Every row gives one point. The points of each table are mixes of a few directions, plus a little noise. Count the directions of each table, and those that both share. Where both have some left over, give the other angles between the two spaces (their principal angles), to ten degrees, smallest first.
In the rows, 128 means zero.

First, 7 rows:
[[166 135  84]
 [132 114 127]
 [103 196 142]
 [127  11 153]
 [ 75 180 178]
 [164  97  94]
 [129 163 119]]
Second (4 x 3):
[[ 71 106  83]
 [215 161 198]
 [100 116 104]
 [126 128 126]]
Directions: first 2, second 1, shared 0; angles 80

First, 6 rows:
[[142 146  55 158 163  88]
 [111 103 226  86  80 179]
 [ 89 160  77 218 162 188]
 [154 104 169  63 102  89]
 [152 134  81 125 148  74]
 [119 121 160 118 113 149]]
Second (7 x 6):
[[119  83 133 102 139 184]
 [170 147 120 101 123 190]
 [ 76 146 162 161 215 147]
 [158 103 102 108  57  96]
 [ 42  53 141 165 123  16]
 [181 192 111 128 102 121]
 [151 172 126 131 136 142]]
Directions: first 2, second 3, shared 0; angles 50, 60

First, 10 rows:
[[182 174 125 103 136 118 149 197 129 119 160]
 [ 89  89 124 134 114 130 102  47 126 136  97]
 [121 185 112 131 139 138 194 225 163 153 123]
 [149 149 133 129 140 130 145 182 126 122 150]
 [ 90 104 112 119 119 130 116  45 125 147  95]
 [119  86 152 152 149 140 101  96  87 108 154]
 [145 136 139 143 106 120 124 177 160 119 118]
 [115  86 148 141 175 147 110  83  56 109 175]
 [ 97  99 127 139 108 128 107  74 140 135  95]
 [174 170 107  89  93 101 133 153 166 131 111]]
Second (9 x 11):
[[187  64 169 147  71 102   7  78 133  76 122]
 [122 143 132 139 158 143 160 174 115 131 151]
 [145 143 124  78 128  85 167 105 113 102 148]
 [ 83 141 107 140 127 150 151 135 156 167  92]
 [130 146 115 131 151 157 131 152 119 152 137]
 [150 102 141 127 133 129  85  95  97 110 149]
 [161 140 141 132 113 114 124 177 146 110 135]
 [ 69 151  75 112 123 155 151  82 158 198  67]
 [106 121 149 141 148 117 172 153 115 106 150]]
Directions: first 4, second 5, shared 4

First:
[[137 158 121 110 144  98 143 139 183 104 117 161  89 171 130 178 140  81]
 [120 124 126 136 114 147 106 115  94 132 135 100 143  86 141  94 129 156]
 [162  91 141 104 146 109 170 104 163 144 132 133  99 158 107 125 124 111]
 [135  81 160  94 112 169 142  82 170 143 125 112  94 114  89  88 106  87]
 [120  85 141 149 120 155 135 140  85 162 129 122 177 127  96 102 106 166]
 [136  99 124 146 121 130 105  91  46 152 158  66 163  55 164  55 135 209]
 [115  90 144 146 118 163 141 152 104 158 121 139 171 145  82 122 100 144]
 [116 249  75 126 129  81  64 126 131  56 135 113  87  78 236 160 186 119]
 [117 177 115 138 147 102 148 203 173 106 100 204 130 221 105 228 128  84]]
Second:
[[138 114 162 131 171 160  82 187 141 168  84 204 172 241 150 183 109 155]
 [222  78 146 187 117 109 163  95 197 110  83  78 103 195  97 247 131  69]
 [116 162 135  74  88 155  63 102  91 122 157 144 114  90 167 117 130 161]
 [126 165  49 159 123  67 131 132 152 111 182  63 106  62 138  97  92 115]
 [ 65 142 142  81 148 162 131 124 128 125 120 153 115  85 135  38 149 112]
 [100 137 146 103  96 179  79 121  88 134 134 139 143  96 139 104 122 155]
 [106  99 133 169 141 154 151 152 136 140 101 113 159 129  92 105 114 111]
 [162 104 136 152 119 112 157 120 121 126 121 116 134 153 105 174 136 129]
 [117 117 139 126  93 154 140  92 113 112 128  94 118  74 105 103 140 112]
 [128 162  92  97 186  27 184 155 114 132 170 177 114 155 151 112 157 161]]
Directions: first 4, second 6, shared 2; angles 40, 60
